Each row is a point. Each copy is the shape, with its points in the same order, stretched, turned, moved and blurred by noise. Say if it was mirrored as well.

Shape (9 x 3):
[[ 0.44  0.20  0.30]
 [-0.18  0.14  0.15]
 [ 0.36 -0.34  0.05]
 [ 0.03  0.32 -0.15]
 [ 0.50  0.01 -0.14]
 [-0.25  0.39  0.07]
 [-0.14  0.39 -0.22]
 [ 0.17 -0.33  0.27]
 [-0.19 -0.06 -0.17]]
Copy 1:
[[ 0.27  0.81 -0.06]
 [ 0.38  0.20 -0.17]
 [-0.01  0.41  0.43]
 [ 0.03  0.28 -0.32]
 [-0.21  0.54  0.12]
 [ 0.39  0.18 -0.42]
 [ 0.04  0.09 -0.42]
 [ 0.29  0.39  0.43]
 [ 0.06 -0.06  0.01]]
Copy 1 is: mirrored
Copy 2:
[[-0.27  0.10  0.30]
 [ 0.16 -0.19  0.02]
 [-0.36  0.14 -0.25]
 [ 0.27  0.18  0.11]
 [-0.18  0.43  0.01]
 [ 0.28 -0.08  0.20]
 [ 0.40  0.09  0.08]
 [-0.43 -0.05 -0.15]
 [ 0.13  0.05 -0.24]]
Copy 2 is: mirrored

Shape, 11 rows:
[[-0.29  0.21 -0.01 -0.87 -0.22 -0.13]
 [ 0.10 -0.14 -0.41  0.17 -0.22 -0.10]
 [-0.22 -0.23  0.02  0.14 -0.20 -0.06]
 [-0.23 -0.18 -0.09  0.13  0.16 -0.25]
 [ 0.38 -0.11  0.20  0.06 -0.26 -0.23]
 [ 0.13  0.01  0.24  0.05 -0.16 -0.31]
 [ 0.14 -0.26 -0.45  0.24 -0.04  0.00]
 [-0.18  0.34  0.09  0.03 -0.08 -0.02]
 [ 0.03  0.23  0.21 -0.12  0.97 -0.02]
 [ 0.33  0.20  0.25  0.20  0.00  0.14]
 [-0.26  0.53 -0.38  0.10  0.10  0.05]]
Copy 1:
[[ 0.54 -0.02  0.67 -0.18 -0.28  0.27]
 [ 0.09 -0.04 -0.06  0.20 -0.11 -0.39]
 [-0.06 -0.14 -0.10  0.23 -0.03  0.16]
 [-0.30 -0.13  0.06  0.07  0.26  0.03]
 [ 0.25 -0.38 -0.21 -0.15 -0.12  0.03]
 [-0.03 -0.31 -0.05 -0.20 -0.14  0.14]
 [ 0.04  0.02 -0.16  0.32  0.14 -0.47]
 [-0.06  0.13  0.08 -0.18 -0.24  0.07]
 [-0.10  0.29  0.03 -0.51  0.67  0.07]
 [ 0.18 -0.01 -0.37 -0.25 -0.16 -0.01]
 [-0.21  0.51  0.12 -0.08 -0.20 -0.38]]
Copy 1 is: mirrored
Copy 2 (11 x 6):
[[ 0.49 -0.24  0.05 -0.29 -0.01 -0.43]
 [-0.19 -0.28 -0.54  0.03 -0.05 -0.04]
 [-0.12 -0.10 -0.10  0.07 -0.34  0.02]
 [-0.38 -0.07  0.03  0.01 -0.24 -0.28]
 [ 0.10 -0.16 -0.22  0.60  0.11  0.18]
 [-0.03  0.07 -0.08  0.45  0.06 -0.09]
 [-0.30 -0.30 -0.40  0.03 -0.06  0.08]
 [-0.02  0.27 -0.06 -0.11 -0.07 -0.12]
 [-0.51  0.16  0.68 -0.19  0.45 -0.20]
 [-0.07  0.10 -0.12  0.23  0.24  0.34]
 [-0.26  0.31 -0.24 -0.59 -0.01 -0.27]]
Copy 2 is: only turned
Copy 3:
[[-0.36  0.11 -0.47 -0.46  0.16  0.71]
 [-0.08 -0.17 -0.14  0.26 -0.44 -0.08]
 [-0.07 -0.23  0.18 -0.18 -0.11  0.05]
 [ 0.07 -0.39 -0.07 -0.01  0.07  0.12]
 [-0.08  0.29  0.34  0.18 -0.17  0.19]
 [-0.24  0.20  0.31  0.10 -0.02  0.12]
 [ 0.18 -0.30 -0.17  0.27 -0.43 -0.21]
 [-0.33  0.08 -0.04 -0.13  0.20 -0.14]
 [ 0.61 -0.02 -0.13  0.04  0.98  0.22]
 [ 0.08  0.39  0.26  0.08  0.09 -0.25]
 [-0.32 -0.13 -0.52  0.06  0.19 -0.40]]
Copy 3 is: mirrored
Copy 4:
[[-0.31 -0.28  0.20 -0.59 -0.37 -0.36]
 [ 0.17  0.37 -0.56 -0.12 -0.22  0.40]
 [ 0.12  0.14 -0.07  0.16 -0.21  0.35]
 [ 0.16  0.34 -0.02 -0.04 -0.01  0.48]
 [ 0.56  0.28  0.00  0.05 -0.43 -0.02]
 [ 0.38  0.36  0.13  0.06 -0.29 -0.03]
 [ 0.29  0.31 -0.58 -0.10 -0.09  0.58]
 [ 0.00  0.24 -0.04  0.08  0.10 -0.16]
 [ 0.48  0.15  0.32 -0.19  0.70  0.15]
 [ 0.53  0.20 -0.11  0.23  0.11 -0.13]
 [-0.24  0.43 -0.46 -0.13  0.42  0.00]]
Copy 4 is: mirrored
